Each row is a point. Each copy is the shape, with its points in the same order, turned, moved and blurred by noise. Is it also mirrored, or only turned?
In the rows, zero is written as 128.

Shape:
[[125 149]
 [157 166]
 [ 77 115]
 [103 107]
 [124 106]]
Copy 1, 5 rows:
[[147 147]
 [149 183]
 [142  87]
 [122 106]
 [110 126]]
Copy 1 is: mirrored
Copy 2 (5 x 2):
[[152 129]
 [163 168]
 [132  78]
 [123 100]
 [110 112]]
Copy 2 is: mirrored
Copy 3 (5 x 2):
[[ 98 111]
 [ 72 133]
 [149  80]
 [143 104]
 [142 123]]
Copy 3 is: only turned
Copy 4:
[[107 133]
 [ 84 106]
 [147 173]
 [149 148]
 [147 127]]
Copy 4 is: mirrored

Shape:
[[151 144  71]
 [108  98 146]
 [118 120 163]
 [ 88 103 130]
 [144 149 114]
 [176 131 116]
 [124 172 128]
 [122  94 145]]
Copy 1:
[[151 111  77]
 [139 106 173]
 [113 120 168]
 [161 121 172]
 [124 123 105]
 [109  90 101]
 [117 154 116]
 [131  96 167]]
Copy 1 is: mirrored
Copy 2, 8 rows:
[[141 159 163]
 [108  90  98]
 [133  76 103]
 [ 93  88 119]
 [152 122 144]
 [167 145 119]
 [162  90 158]
 [114 103  93]]
Copy 2 is: only turned
Copy 3:
[[129 169  83]
 [142  92 144]
 [136 106 163]
 [160  89 133]
 [129 159 128]
 [ 92 153 124]
 [156 163 150]
 [130  91 140]]
Copy 3 is: mirrored
Copy 4:
[[115  71 104]
 [125 139 169]
 [133 152 152]
 [ 99 133 175]
 [128 117 106]
 [161 102 109]
 [110 144 100]
 [138 131 172]]
Copy 4 is: only turned

Shape (6 x 3):
[[108 133 196]
 [145 139 111]
 [152 143 132]
 [149 102 168]
 [128 145 112]
 [145 189 127]]
Copy 1, 6 rows:
[[ 73 100  95]
 [150 124 137]
 [137 106 136]
 [ 83 110 149]
 [151 132 121]
 [169  87 110]]
Copy 1 is: mirrored
Copy 2:
[[113 188 155]
 [144 116 109]
 [134 127 104]
 [ 90 133 143]
 [152 126 116]
 [161 154  77]]
Copy 2 is: mirrored
Copy 3 (6 x 3):
[[ 85 187 140]
 [148 117 121]
 [134 134 111]
 [ 84 136 118]
 [149 126 136]
 [170 158 111]]
Copy 3 is: mirrored

Shape (9 x 4):
[[116 116 138 113]
 [ 89 173 137  99]
 [147 124 112 160]
 [141 168 126 172]
 [157 126  67 158]
 [114 144  81 110]
 [132 133 153 109]
 [111 134  97 164]
 [101  95 150 162]]
Copy 1:
[[151 133 121 155]
 [138 139 184 136]
 [116 133  95 105]
 [ 98 160 125  90]
 [116  93  93  84]
 [144  92 148 112]
 [123 141 136 165]
 [144 135 116  89]
 [166 174  93 132]]
Copy 1 is: mirrored
Copy 2, 9 rows:
[[125 142 118  99]
 [109 161 162 137]
 [153 107  92 141]
 [172 115 130 171]
 [124  84  73 158]
 [ 97 125 112 145]
 [135 134 142 103]
 [138 137  86 155]
 [171 168  93 105]]
Copy 2 is: mirrored

Shape (9 x 6):
[[124 117 127 168 135  84]
 [137 121 114  57 131 130]
 [140 134 184 133 173 119]
 [122 146 116  94 148 119]
 [131 154 116 139 142 158]
 [103 132 158 168 172 138]
 [130 136 135 102 116 155]
 [123  78 133 141  98 177]
 [136 111  76 174 131 146]]
Copy 1:
[[171 160 150 115 121 106]
 [ 78 124  94 139 147 120]
 [179 140  77 114 126 147]
 [116 148 110 154 145 136]
 [142 122 125 168 101 145]
 [195 125 131 133 127 161]
 [106 116 109 136 106 147]
 [126  63 145 105  93 131]
 [153 103 170 163  96  95]]
Copy 1 is: only turned
Copy 2, 9 rows:
[[152  91 149 111  77 132]
 [144 145 120 134 175  95]
 [178 154 120 141  85 151]
 [142 140 117 137 125  94]
 [107 122  85 141 108 125]
 [149 142 102 107  64 151]
 [118 140 115 133 150 136]
 [114 106 102  78 153 179]
 [122  59  87 106 112 129]]
Copy 2 is: mirrored
Copy 3 (9 x 6):
[[ 90 135 104 121 156  79]
 [159 174 105 101 140 169]
 [ 91 136 167 110 114 125]
 [133 154 123 124 161 152]
 [148 114 128 154 141 129]
 [ 79 104 138 149 124 125]
 [151 156 116 143 115 143]
 [140 125  69 144  72 118]
 [146  86  77 133 146  96]]
Copy 3 is: only turned

Shape, 11 rows:
[[ 99 130 108  65 115 129 118 134]
 [118 126 128 108 118 121 149 107]
 [126 164 129 107 123 125 102 139]
 [153  80 173 127 149 159 129 129]
 [ 80 145  94 143 139 133 114 132]
 [142 125 164 171 139 141 159 169]
 [106 127 138 135 153  97 133 171]
 [182 120 121 177 178 137 154 174]
 [123 149 143  87 137  98  93 126]
 [129 132  76 118 104  93  82 100]
 [133 113 117 178 125 136 139 188]]
Copy 1, 11 rows:
[[136 159  75 133 158 122 132 159]
 [123 138 104 137 163 123 139 107]
 [137 166 108 113 113 113 130 130]
 [114 144 162 193 148  83 118 115]
 [183 149 108 123 140 146 104 116]
 [142 117 132 183  95  96 117  74]
 [183 134 113 159 113 104 152 112]
 [145 114 169 198  74 142 137  96]
 [142 175 116 110 134  96 161 141]
 [144 126 134  72 154 143 136 158]
 [167  91 127 168  91 119 101 110]]
Copy 1 is: only turned
Copy 2, 11 rows:
[[131 104 113  91 127  66 132 131]
 [133  97 129 128  97 103 137 136]
 [110 130 119  85 129 114 127 112]
 [170 108 119 116 118 171 119 180]
 [129 115 126 143 165  91 141  91]
 [105 115 139 151 145 174 104 157]
 [110 121 164 134 157 116 113 152]
 [109 177 123 172 149 179 126 176]
 [127 135 149  73 121 102 130 125]
 [149 160 129 120  97  69 117  86]
 [109 136 118 173 163 141  91 141]]
Copy 2 is: only turned
Copy 3, 11 rows:
[[129 160 147 112  80 133 131 116]
 [109 145 136 115 133 140 146 110]
 [117 119 105 119  88 116 147 142]
 [139  76 145 103 155 160 116 149]
 [ 97 131 107 171  90 119 121 114]
 [105  54 131 124 154  93 135 119]
 [119 114 128 136 130  74 116 127]
 [ 99  53 154 163 168 100 156 167]
 [133 150  97 103 101 111 138 157]
 [149 163  98 164  95 144 179 134]
 [127  64 148 163 129  85 144 107]]
Copy 3 is: mirrored
